Each row of a before or after table is a point. The points were changed in one or more steps. Then noise was added and the rows were shuffled. The steps act on columns, c1 being the first. What was done? A step turns or swaps two columns, mirrors them in a line or flattens them onto one, adds a multiple of one to another, or multiplies or shifts one. Angles are multiples of 10 degrees, from the lower column toward the higher: turns from -170 to 170, lines from 10 to 170 but not 90. Use the fewest steps. Two steps may share a column if one is a turn and the other turns, adds or multiplies; they go together, in the order done. Otherwise the lowest column goes first.

Before:
[[-15  56]
 [ 68  32]
 [-49  40]
 [ 20  -9]
 [  4 -10]
 [ -9 -10]
 [-43 -16]
 [-46  79]
 [ 16  26]]
After:
[[  3  10]
 [-16 -53]
 [-12  18]
 [ 52 -11]
 [ 24 -61]
 [  0 -90]
 [  8  -1]
 [-23 -13]
 [-77   4]]
Steps: turn c1 and c2 by 150 degrees

Before:
[[ -59  -33   12  -36   61    5]
 [  45   28   -2  -34  -46  -63]
 [-118  -52   23   -5    0  -62]
 [  81   13    1  -28  -18  -15]
 [ -16   21  -26  -66   21   -7]
 [  -1   -3  -25  -24   23  -33]
 [ -47  -40  -31    0  -42  -51]
 [ -45   -1   -9  -47  -32    6]
 [ -18   25    0    5   31   -7]]
After:
[[ -13   -2   10   27   31  -40]
 [ -55   29   30  -40   60  -57]
 [ -29   47   36  -12  -33   39]
 [  36   38  -30   23  -47  -15]
 [  59   32  -53    8  -18    3]
 [ -17   -7   52  -39  -44   -9]
 [   4   68   28    6   21  -31]
 [  15   24   20   -6   22  -54]
 [-107   -5   57  -50    0  -59]]
Steps: mirror c1 and c3 in the line at 160 degrees; turn c2 and c4 by 80 degrees; add -1 times c5 to c6

Before, 10 rows:
[[  58  -44   -4  -16  -22  -25  -22   15 -104]
 [  50  -18   63   12   41   18  -37  -26  -33]
 [  40   -5    5    9   22  -19  -47  -45  -65]
 [  31  -45   -6   14   -3   -4  -28  -32   43]
 [  39  -17    9    2   31  -12   52  -21    5]
 [  51   12   -6  -21  -34   36   29  -11   15]
 [  33   23   23   59   19   25  -41   35   13]
 [ -51   52   76   12  -33   16   81  -23  -23]
 [  32   43   77   -1   40   -3  -59   -9   38]
 [   3  -37   -4  -15   38    5   -4  -13  -45]]
After:
[[  40   -5    5    9   44  -18  -48  -45  -66]
 [  33   23   23   59   37   24  -40   35   12]
 [  32   44   77   -2   80   -2  -58  -11   37]
 [  48  -18   62   12   81   20  -36  -27  -34]
 [  39  -18   10    1   62  -14   52  -22    6]
 [  59  -43   -4  -17  -45  -23  -22   15 -102]
 [   2  -39   -4  -15   77    5   -4  -10  -45]
 [  31  -44   -7   14   -8   -3  -29  -31   45]
 [  51   13   -8  -20  -69   35   29   -9   15]
 [ -51   52   76   13  -64   16   79  -25  -21]]
Steps: multiply c5 by 2

Before:
[[ 30  16   0  -8  -4 -11 -36 -48 -33 -49 -41 -31  76 -38]
 [-20  49  11  11 -21 -25  31  40  45  33  17  23 -24  28]
 [-57 -40  -2  38 -31 -39  12  24  13 -21  37  24 -10  44]
 [ 15   1  22 -40  33  13  20  88  29  23  40  46  50  -7]
 [-28 -56   9 -25 -91 -77  53 -17 -11  19   3 -20 -24  37]
 [-47  26  -6 -72  16  10 -31  28  47  32  79  41  16 -16]
 [ 39  18 -36 -73 -24  -2   7 -19 -21 -63  -3 -25  46  53]
 [-34  21  46 -13 -19  53 -13  62  30  40  33   6  51  43]
 [ 16   4  26  -7 -31  14 -28  10   7  30  73  70  -6  17]
 [-48  -6  23 -18 -52  -1  82 -13  17 -10   8  44  14  33]
 [-15  -1 -15 -66 -12  -1  17 -12 -78 -28 -52   0  -2  38]
 [ 14 -41 -62 -70   5  -4  42 -73 -26   4 -70 -12  27  83]
 [ 38  12 -36  -7  12  32  15 -48 -74 -40   6 -74  48 -26]
 [-30   4  94  -9  22 -12  23  31  50   7  55  13 -11  35]]
After (14 x 14):
[[-48  32  18 -38  -1  12  27  90  29  28  44  16  48  -7]
 [ 23 -24 -38 -70  20  -2   7 -19 -22 -61  -6  36  42  54]
 [-65 -28  28  -9   7  12 -38   9   6  35  71  13  -2  17]
 [ 19 -91  11 -29 -54 -78  70 -16 -12  17   4 -28 -24  37]
 [-22 -28  -3  38 -40 -41  17  20  11 -19  35 -57  -9  47]
 [ 38  -2   3  -2  15 -12 -38 -44 -32 -48 -39  31  77 -36]
 [ -3 -11 -16 -67  -3  -1  21 -12 -82 -24 -51 -16   1  40]
 [ 72  14 -39  -8  17  33  23 -50 -75 -40   6  39  47 -20]
 [-24 -20  16  12  48 -22  39  37  47  30  16 -20 -23  28]
 [ -9 -16  49 -14  20  53 -15  62  32  40  35 -36  50  42]
 [-46 -50  20 -14  -7  -3 104 -13  13  -9   2 -48  11  38]
 [ 14   5 -61 -70 -40  -6  56 -67 -29   3 -65  16  22  82]
 [-14  26  96  -9   5 -17  25  36  49   8  53 -27 -11  39]
 [-42  20  -6 -71  26  17 -41  27  46  27  80 -52  15 -18]]
Steps: turn c1 and c12 by 90 degrees; swap c2 and c5; multiply c7 by 1.3

Before (9 x 20):
[[-33  -4  -5   2  -7 -54 -26  51  21 -26  50 -12  -7 -45   5  22  40  15
   17  10]
 [-26  41  56  57  52 -72   5   5  21 -23 -31  10  54 -43  22  40  -1  -9
  -17  -8]
 [-41  68  -3  18  30 -62  -6  45  15 -45  40  -7  42   2 -12   5 -20  13
  -15   3]
 [ 63 -40 -31 -19 -21   3  -6  -9   2  81  14 -53 -43 -35 -61  -6   5  22
   31 -46]
 [ 35 -32 -59  25 -11 -55  -7  -5  57  10  29 -38  13 -37 -34 -37  29  30
   22 -10]
 [-31   7  21  40  66 -61  19  23 -12 -62 -17  -3  87 -40 -23  75   6  -3
  -71 -12]
 [-32  -2  -8  23  70   1   4 -30 -15  21 -30  10  77 -60   3  60 -28  10
  -30  28]
 [ 27 -61 -48 -38 -55  -9   7  19  17  40 -21 -30 -33   3 -38 -73  46  34
   46 -33]
 [-49 -57 -17  91  47   9  45 -30 -45  78 -13 -28  36 -68 -54  37 -40 -17
   15 -14]]
After (9 x 20):
[[ -31    8   12   40   66  -62   19   24  -84  -81  -18   -3  -27   33
   -22  106    6   -3 -115  -13]
 [ -42   67   -1   17   30  -62   -7   45  -46  -59   41   -8    9   -4
   -13   35  -20   12  -24    4]
 [ -26   41    8   57   53  -73    6    6  -57  -28  -32   10   11   67
    22   70   -1   -9  -27   -8]
 [  64  -40   17  -20  -21    3   -6   -9   43  106   14  -53    9  -18
   -61   24    5   22   49  -46]
 [ -49  -56   29   90   46    9   45  -30  -29  101  -12  -27  -51    7
   -55   67  -38  -17   23  -13]
 [  35  -31   23   26   -9  -55   -6   -6  -22   13   30  -37   53  -43
   -34   -6   28   30   35  -10]
 [ -33   -4   19    2   -6  -55  -26   51    3  -34   50  -11   22    8
     5   52   38   15   28   10]
 [  26  -61    6  -39  -54  -10    7   19   30   52  -22  -30   23  -46
   -38  -43   47   34   73  -33]
 [ -32   -3   23   23   70    1    4  -31  -74   27  -29   11  -28   14
     3   88  -28   11  -47   27]]
Steps: turn c3 and c14 by 110 degrees; multiply c3 by 0.4; turn c9 and c13 by 100 degrees; multiply c10 by 1.3; shift c16 by 30; multiply c19 by 1.6

Before (12 x 48):
[[-47 -13   9  30  53  14  -9   2 -38  31 -18 -37  14  36  41 -29  -4 -14
   15 -45  38   9 -25 -37  20  31   7  10 -11 -41  13  35  11 -15  19 -29
   39 -25  16  17 -20   9 -21   0  -8 -21  23 -10]
 [-29  -4 -24  60 -13  16  39  -8  12   3 -18  41 -35  34 -31 -29   2   7
  -12  18 -65  17  34  13 -15 -27 -27  72  26 -17 -45  -7 -40  51  10  29
   -4  14 -17 -19 -38 -56 -77  -9 -17   7  23   1]
 [ -4  33  -8  74 -16  -2  17  15  20  -7 -33  31  36  21 -22 -15 -20  21
   -9  37 -17   6  56  22 -23 -55 -29  69  53  19 -35   1 -45  24 -25  89
    3 -11  -8 -60 -40 -50 -37  17 -22  -8  14  11]
 [ 37  27  37 -20 -12 -52 -48 -86 -11  -5  46  34 -50 -38  -4  17 -23 -66
    6 -17  64   4 -22  42 -58 -15  17 -38  17  16  32  38 -29  24  67  -8
  -57  54 -52 -36  20 -44  36 -14 -43  67 -57 -47]
 [-76 -17 -26 -34 -14   4   6  -8 -34  36  35 -11  11  13  17  12 -39  15
   27 -50  36   8 -17 -51   1  30  38  -3 -25 -13  32  18   0 -24   8 -17
   28 -18   9  12 -27  30 -24 -28   2  -1   7  -8]
 [-62 -14  53 -38  15  37   3  30 -22 -23  47 -22   2  16 -27  23   6 -37
   27 -36  18  -1  -9 -48   7  19  32 -50 -29 -25  19  44  35 -61   1 -23
   48  -3   6   1 -10  12  20  40 -18  -2 -32 -22]
 [-74 -38  -1  25  -3  23  12  49 -24   3  33   8 -32  26  40 -23 -20  10
   18 -24  39  29  37  -3  -2  -4 -18  41 -12 -27 -13   5  -2   7   5  37
  -16  -3  21   6 -19  17 -56 -30 -11  31  52   6]
 [ 14  36  70 -18 -26 -32 -66 -34 -32 -13  34   9 -30 -19  13 -33 -30 -38
   49   2   5  -4 -40  28 -58   5  44   0 -12  44  25  -9 -34  23  62 -19
  -42  49 -69  15  36  -8  -2 -62 -68  62  11 -19]
 [-71 -37  17   1   9  10  21  12 -44  46  -4  -1  28  30  33 -27  13  36
  -29 -51  25   7  33  -4 -10  28   2  46  30 -28  -7 -41 -20   9  15  19
   12 -10 -16  11 -24  12 -42  -7 -36  14  30  11]
 [-67 -10  20 -17  34  17 -10 -41   4 -16  66 -21  13  16 -42  37  -2 -22
   45  29   9  -8 -33   2   3  34  49 -37  14 -60  10  98  40  -6 -15   7
   35   4  43  17  -5   7  10  47 -21  40 -23 -66]
 [ 13   0 -27  17   6   5  13  55 -49  35 -27  10   5   8   2 -38  -4  49
  -28  -8   3  -6   6  11  -2   9 -18  55  25 -16 -38 -25 -15  20  13  23
  -20 -11 -18 -20 -30 -27 -21 -32  22  12  33  -6]
 [ 37  13   4  46 -22 -19  -5 -14  21 -48  22  64  14 -28 -29  31 -41 -18
    2  30   2  -1 -27  45 -50 -63 -20 -11  68  28  12  54 -50  65  60  17
  -29  35 -71 -24   8 -36   0  48 -38  52 -46 -62]]
After, 12 rows:
[[ 38  15   3  49 -20 -20  -3 -13  18 -48 -58  64  13 -25 -29  32 -68 -20
    1  31   3  -1 -28  43 -49 -33 -23 -13  69  28  12  55 -47  64  61  18
  -29  17 -73 -24 -30 -35  -1  18 -37  21 -45  54]
 [-49 -12   9  28  53  14 -11   4 -36  29  34 -37  15  35  42 -28  13 -13
   12 -44  38  11 -25 -33  19  30  10  10 -11 -42  11  35  10 -14  17 -26
   38  -2  19  17  16   9 -21  11 -10  -9  23  16]
 [-67 -11  19 -16  34  19  -9 -40   4 -14 -65 -21  11  15 -42  39  16 -19
   47  26  10  -8 -34   4   3  32  51 -36  14 -61   8  97  39  -5 -14   8
   35  28  43  18 -19   6  10 122 -20 -33 -23  64]
 [ -4  31  -4  76 -13  -2  17  16  21  -6  29  32  34  22 -22 -13 -48  23
  -11  32 -19   7  56  22 -23 -38 -31  69  54  19 -34  -1 -45  25 -24  87
    2  -1 -10 -60  41 -50 -37 -27 -24  19   9   3]
 [-64 -14  51 -37  17  36   3  30 -22 -24 -27 -23   3  17 -27  23  15 -33
   25 -36  17  -1  -7 -47   6  13  33 -49 -29 -25  18  46  34 -62   1 -22
   46   1   4   0   4  12  21  92 -18 -38 -32  24]
 [ 38  29  34 -19 -13 -53 -47 -85 -12  -4 -94  35 -49 -36  -5  17 -29 -64
    4 -17  65   3 -22  39 -55  -2  14 -37  18  17  31  38 -28  24  69  -8
  -58  18 -51 -37 -33 -42  36  11 -42  18 -60  41]
 [ 14  35  69 -20 -25 -34 -66 -34 -33 -15 -81  10 -33 -18  13 -33 -22 -38
   53   1   7  -2 -38  27 -58  22  43   4  -9  45  25  -8 -36  24  63 -18
  -43  16 -69  13 -41  -6  -2   2 -66  23  11   6]
 [ 12   3 -27  16   6   3  14  53 -50  33  17  11   7   9   5 -39   1  51
  -29  -7   5  -7   6  12  -2  10 -19  55  25 -16 -37 -27 -17  18  11  23
  -18  15 -18 -20  27 -30 -22 -61  24  18  37  21]
 [-30  -4 -22  58 -12  15  36  -9  14   3   3  42 -36  34 -31 -28 -11   7
  -12  18 -64  16  34  12 -15 -25 -29  71  25 -18 -44  -9 -39  49  12  28
   -6  -1 -13 -18  37 -55 -77 -50 -16  24  24  10]
 [-75 -15 -27 -34 -11  -1   5  -8 -32  40 -10 -10   8  13  18  14 -17  15
   30 -49  37   7 -16 -53   0  45  38  -4 -26 -12  34  17   1 -25   7 -15
   29  11   8  11  24  30 -24  30   1 -38   6  17]
 [-76 -38   0  23  -1  22  15  49 -24   1 -35   8 -33  24  37 -25 -20  10
   20 -24  36  32  37  -5  -3   8 -18  41 -12 -26 -13   4  -4  10   5  39
  -15  27  20   7  20  14 -55 -57 -11 -16  52  -2]
 [-69 -36  16   4  10  12  19  12 -44  44   2  -1  29  32  33 -26  27  36
  -28 -53  22  10  34  -4 -11  18   4  47  33 -27  -7 -40 -20   7  14  16
   13  17 -15  13  26  13 -45  -4 -34   6  29  -3]]
Steps: turn c38 and c46 by -130 degrees; turn c11 and c46 by -130 degrees; turn c17 and c26 by -30 degrees; add 1.5 times c27 to c44; turn c41 and c48 by -160 degrees
